Each row of a before or after table is a point. The points were changed in one or more steps. Then noise was added and the rows were shuffled. The steps act on columns, c1 being the first. Name the steps. A step turns or swaps two columns, mirrors them in a line or flattens them onto one, adds a multiple of one to another, or multiplies or shifts one. Angles are multiples of 10 degrees, from the lower column toward the higher: turns from -170 to 170, lines from 10 to 170 but not 90. Use the fewest steps. Two steps may share a column if one is a turn and the other turns, adds or multiplies; they go together, in the order done. Otherwise the lowest column goes first.

Before (12 x 2):
[[-0.35 -0.15]
 [-0.10 -0.38]
 [ 0.19  0.14]
 [-0.13  0.08]
 [-0.43  0.23]
 [-0.36  0.51]
 [ 0.36 -0.05]
 [-0.41  0.23]
 [ 0.19  0.33]
 [-0.07 -0.11]
 [-0.73  0.40]
 [-0.49  0.33]]
After (12 x 2):
[[ 0.34 -0.49]
 [-0.05  0.38]
 [-0.10 -0.04]
 [ 0.41 -0.75]
 [ 0.33  0.20]
 [-0.16 -0.37]
 [-0.36 -0.10]
 [ 0.22 -0.43]
 [ 0.07 -0.17]
 [ 0.16  0.19]
 [ 0.25 -0.45]
 [ 0.50 -0.37]]
Steps: swap c1 and c2

Before (13 x 4):
[[-0.34 -0.51  0.29  0.17]
 [-0.35 -0.75  0.04  0.18]
 [ 0.52  0.16  0.00 -0.36]
 [-0.01 -0.76  0.21  0.77]
 [-0.35 -0.29  0.02  0.03]
 [-0.24 -0.26  0.05 -0.11]
 [ 0.17 -0.27 -0.21  0.18]
 [ 0.10  0.24  0.05 -0.05]
 [-0.23 -0.31 -0.03 -0.16]
 [ 0.59  0.06 -0.41  0.77]
 [-0.25 -0.19 -0.31 -0.11]
 [-0.29 -0.46  0.16  0.08]
 [ 0.29  0.29 -0.32  0.64]]
After (13 x 4):
[[-0.49  0.55 -0.50  0.07]
 [ 0.15 -0.20  0.11  0.00]
 [-0.29  0.18 -0.22 -0.03]
 [-0.39  0.20 -0.21  0.00]
 [-0.51  0.21 -0.54  0.04]
 [ 0.42 -0.02  0.43  0.26]
 [-0.39  0.24 -0.40  0.02]
 [-0.21  0.33  0.13 -0.05]
 [-0.29  0.25 -0.19 -0.06]
 [ 0.17  0.36 -0.01  0.09]
 [-0.18  0.45 -0.66  0.30]
 [ 0.69  0.23  0.37  0.33]
 [ 0.54 -0.13  0.10 -0.13]]
Steps: turn c2 and c3 by 140 degrees; add 0.3 times c3 to c1; multiply c4 by 0.4

Before (8 x 6):
[[-0.48  0.04  0.28 -0.04 -0.21  0.11]
 [ 0.68 -0.15  0.26  0.03  0.26 -0.56]
 [-0.44 -0.59  0.12 -0.21 -0.21  0.09]
 [ 0.36  0.05  0.20 -0.15  0.11  0.36]
 [-0.36 -0.24  0.60 -0.08 -0.66  0.11]
 [ 0.33  0.01  0.11  0.32 -0.14  0.63]
 [ 0.15  0.02  0.14  0.12 -0.34 -0.31]
 [ 0.31  0.01  0.52  0.38  0.35 -0.56]]
After (8 x 6):
[[-0.47  0.12 -0.25 -0.05 -0.21 -0.08]
 [ 0.16  0.29  0.15  0.10 -0.34 -0.12]
 [ 0.37 -0.09 -0.41 -0.15  0.13 -0.02]
 [ 0.31  0.70  0.10  0.38  0.34 -0.27]
 [ 0.68  0.57  0.26  0.03  0.28 -0.04]
 [-0.43  0.24 -0.15 -0.21 -0.21  0.53]
 [ 0.33 -0.29 -0.56  0.30 -0.13  0.09]
 [-0.36  0.46 -0.46 -0.07 -0.65  0.08]]
Steps: turn c3 and c6 by 130 degrees; turn c2 and c6 by -110 degrees

Before (14 x 8):
[[-0.21  0.47  0.35 -0.07 -0.24  0.28 -0.15  0.25]
 [-0.30 -0.37 -0.59  0.20  0.09  0.12 -0.15  0.50]
 [ 0.01  0.20 -0.12 -0.01 -0.58 -0.38  0.50  0.06]
 [-0.19 -0.15 -0.52 -0.06 -0.55 -0.48 -0.12 -0.35]
 [-0.36 -0.04  0.31  0.10 -0.37 -0.37  0.41 -0.39]
 [-0.21 -0.08 -0.05 -0.15 -0.54  0.05 -0.05 -0.05]
 [-0.47  0.32 -0.27 -0.06 -0.23  0.39 -0.02  0.16]
 [ 0.26  0.32  0.35 -0.06 -0.33  0.37  0.28  0.50]
 [-0.10  0.08 -0.25  0.31 -0.19  0.15 -0.35  0.54]
 [ 0.29 -0.43 -0.30  0.80 -0.25 -0.55  0.54 -0.11]
 [ 0.32 -0.06 -0.55  0.79 -0.36 -0.08  0.37 -0.40]
 [-0.33  0.25 -0.58  0.36 -0.01 -0.24 -0.21 -0.25]
 [ 0.30  0.51 -0.31  0.48  0.29  0.35 -0.21 -0.07]
 [-0.12 -0.05 -0.46 -0.18  0.16  0.11 -0.31  0.23]]
After (14 x 8):
[[ 0.40 -0.20 -0.27  0.51 -0.49  0.27  0.41 -0.04]
 [ 0.37 -0.40 -0.34 -0.02 -0.05 -0.49  0.55  0.16]
 [ 0.13  0.16 -0.46 -0.14 -0.08 -0.11  0.29  0.26]
 [ 0.31 -0.49  0.35 -0.06  0.03  0.25  0.84  0.55]
 [-0.30 -0.21 -0.59  0.39 -0.13 -0.32  0.40 -0.26]
 [-0.38 -0.50 -0.12  0.02  0.31  0.02  1.09  0.08]
 [ 0.03 -0.26 -0.02 -0.10  0.44 -0.21  0.56 -0.04]
 [ 0.08  0.37 -0.56  0.20  0.15 -0.30  0.43  0.50]
 [ 0.13 -0.25 -0.27  0.36  0.09 -0.08  0.22  0.49]
 [-0.35 -0.23  0.34  0.09  0.29 -0.32  1.05 -0.36]
 [-0.08 -0.18 -0.55  0.79  0.32  0.33  0.97 -0.36]
 [ 0.29 -0.51  0.33 -0.07 -0.14 -0.16  0.47  0.22]
 [-0.46 -0.25 -0.59 -0.06  0.58 -0.20  0.50 -0.35]
 [-0.51  0.16 -0.27  0.79  0.44  0.35  1.15 -0.12]]
Steps: swap c1 and c6; turn c2 and c5 by -140 degrees; shift c7 by 0.60

Before (10 x 11):
[[-0.42 -0.56 -0.05 -0.48  0.09  0.35  0.17 -0.33 -0.01 -0.20  0.09]
 [ 0.30 -0.01 -0.02  0.43  0.10 -0.24 -0.45 -0.02 -0.46  0.03 -0.06]
 [-0.47  0.40 -0.32 -0.18  0.26 -0.24 -0.27 -0.24 -0.15  0.00 -0.13]
 [-0.41  0.13  0.09  0.33  0.19  0.20  0.01  0.25 -0.26 -0.54 -0.09]
 [ 0.04  0.16  0.24  0.46  0.46  0.03 -0.05  0.28  0.16 -0.25  0.16]
 [-0.20  0.19 -0.06  0.06  0.38 -0.09 -0.38  0.00 -0.19  0.09 -0.57]
 [-0.27 -0.13 -0.06 -0.61 -0.29  0.13  0.12 -0.21  0.12 -0.12 -0.16]
 [-0.52 -0.33 -0.31 -0.17 -0.07  0.01  0.40 -0.23  0.03 -0.08 -0.24]
 [ 0.02 -0.18  0.18  0.23  0.19 -0.51 -0.44  0.42 -0.54  0.19 -0.03]
 [-0.15 -0.17 -0.12 -0.01  0.04  0.46  0.16  0.21 -0.11  0.03  0.17]]
After (10 x 11):
[[-0.20 -0.09  0.01 -0.18 -0.12 -0.07 -0.65 -0.37 -0.03  0.11 -1.66]
 [-0.57  0.02 -0.86  0.09 -0.20 -0.08  0.65  0.19 -0.08 -0.11 -0.72]
 [-0.48 -0.02  0.07 -0.40  0.17  0.19  0.00 -0.27  0.13 -0.51 -0.26]
 [ 0.34 -0.02  0.17 -0.58 -0.04 -0.24 -0.77 -0.02  0.15 -0.01 -0.19]
 [-0.41 -0.05 -0.49  0.23 -0.41  0.28  0.19  0.01 -0.48 -0.20  0.30]
 [-0.12 -0.02 -0.78 -0.09  0.21  0.37  0.33 -0.14 -0.08 -0.01  0.56]
 [-0.49  0.02 -0.66 -0.09 -0.31 -0.41 -0.46 -0.21 -0.19 -0.10 -0.41]
 [-0.31 -0.02 -0.33  0.42 -0.14  0.11  0.21  0.40 -0.44 -0.12 -0.49]
 [ 0.07 -0.02  0.73 -0.10  0.16  0.16 -0.11 -0.60  0.49 -0.25  0.49]
 [ 0.00 -0.06  1.01 -0.55  0.30 -0.42 -0.65 -0.30 -0.07  0.19 -0.07]]
Steps: multiply c2 by 0; turn c3 and c6 by 20 degrees; multiply c3 by 3; mirror c4 and c9 in the line at 60 degrees; turn c5 and c8 by -110 degrees; multiply c7 by 1.6; multiply c11 by 3

Before (13 x 12):
[[ 0.31 -0.32  0.48  0.01 -0.19  0.27  0.22 -0.44 -0.16  0.41  0.48 -0.02]
 [-0.40 -0.25  0.33 -0.28  0.28  0.28  0.35 -0.05  0.27  0.61 -0.29 -0.70]
 [-0.38  0.54 -0.03 -0.43 -0.01 -0.37 -0.45 -0.31 -0.64  0.03  0.15  0.19]
 [ 0.36  0.14  0.26 -0.07  0.41  0.10 -0.07  0.14  0.12 -0.04  0.42  0.19]
 [ 0.42 -0.18  0.17 -0.01 -0.08 -0.35 -0.44  0.45 -0.14 -0.02  0.01 -0.71]
 [ 0.33  0.56  0.43  0.28 -0.09 -0.36 -0.05  0.34  0.19  0.48  0.26 -0.26]
 [-0.47  0.53 -0.04  0.27  0.39  0.25  0.39  0.45 -0.04 -0.34  0.11 -0.62]
 [ 0.50 -0.23 -0.22  0.05 -0.23 -0.46 -0.03  0.08  0.15 -0.24  0.13  0.09]
 [ 0.22  0.02  0.38 -0.20  0.55 -0.14  0.37 -0.34 -0.57  0.53  0.06 -0.59]
 [ 0.40 -0.37  0.08  0.46  0.10  0.10 -0.60 -0.14 -0.24 -0.12 -0.07  0.11]
 [ 0.45  0.46  0.13  0.22 -0.12  0.26  0.15  0.35 -0.70 -0.27 -0.08  0.00]
 [-0.17  0.02  0.40 -0.02  0.38 -0.14  0.24  0.25 -0.44  0.64  0.34  0.03]
 [-0.31  0.01 -0.51 -0.39  0.09  0.35 -0.17 -0.47  0.25  0.55  0.32 -0.13]]
After (13 x 12):
[[ 0.23 -0.22  0.32  0.06 -0.19  0.13  0.28 -0.06 -0.49  0.24  0.40  0.04]
 [ 0.13  0.17  0.37  0.22 -0.01  0.52 -0.07 -0.26 -0.58  0.16 -0.09 -0.55]
 [-0.21 -0.04  0.30  0.14  0.02  0.06 -0.31 -0.13  0.11  0.01  0.50  0.15]
 [-0.11  0.16  0.00 -0.35  0.50  0.09  0.62  0.39 -0.05 -0.14  0.43 -0.55]
 [-0.48  0.05  0.50 -0.06 -0.92  0.21 -0.01 -0.72 -0.14  0.20  0.01 -0.03]
 [-0.25 -0.19  0.05 -0.49 -0.03 -0.34 -0.58 -0.21 -0.26 -0.10 -0.31  0.19]
 [-0.21  0.31 -0.51  0.38  0.83 -0.33  0.28 -0.45  0.23  0.15  0.02 -0.18]
 [ 0.16 -0.42  0.17  0.02 -0.33 -0.18 -0.65  0.13 -0.10 -0.07  0.19 -0.70]
 [-0.39  0.09  0.11 -0.21 -0.30  0.33 -0.20  0.50 -0.72 -0.08  0.27  0.08]
 [ 0.42  0.61 -0.05  0.44  0.09 -0.54 -0.03 -0.04 -0.56 -0.09  0.17  0.21]
 [-0.03 -0.25  0.39  0.29 -0.26  0.04  0.53  0.04  0.31  0.34 -0.37 -0.66]
 [ 0.22 -0.26 -0.17 -0.04  0.15  0.28 -0.57 -0.16  0.11 -0.05  0.12  0.11]
 [ 0.28  0.17  0.50 -0.32 -0.74  0.13 -0.53  0.30  0.20  0.15  0.63 -0.26]]
Steps: turn c1 and c6 by 110 degrees; turn c6 and c7 by -60 degrees; turn c2 and c8 by 40 degrees; turn c8 and c11 by 40 degrees; add -1.5 times c3 to c5; multiply c4 by -1; multiply c10 by 0.4
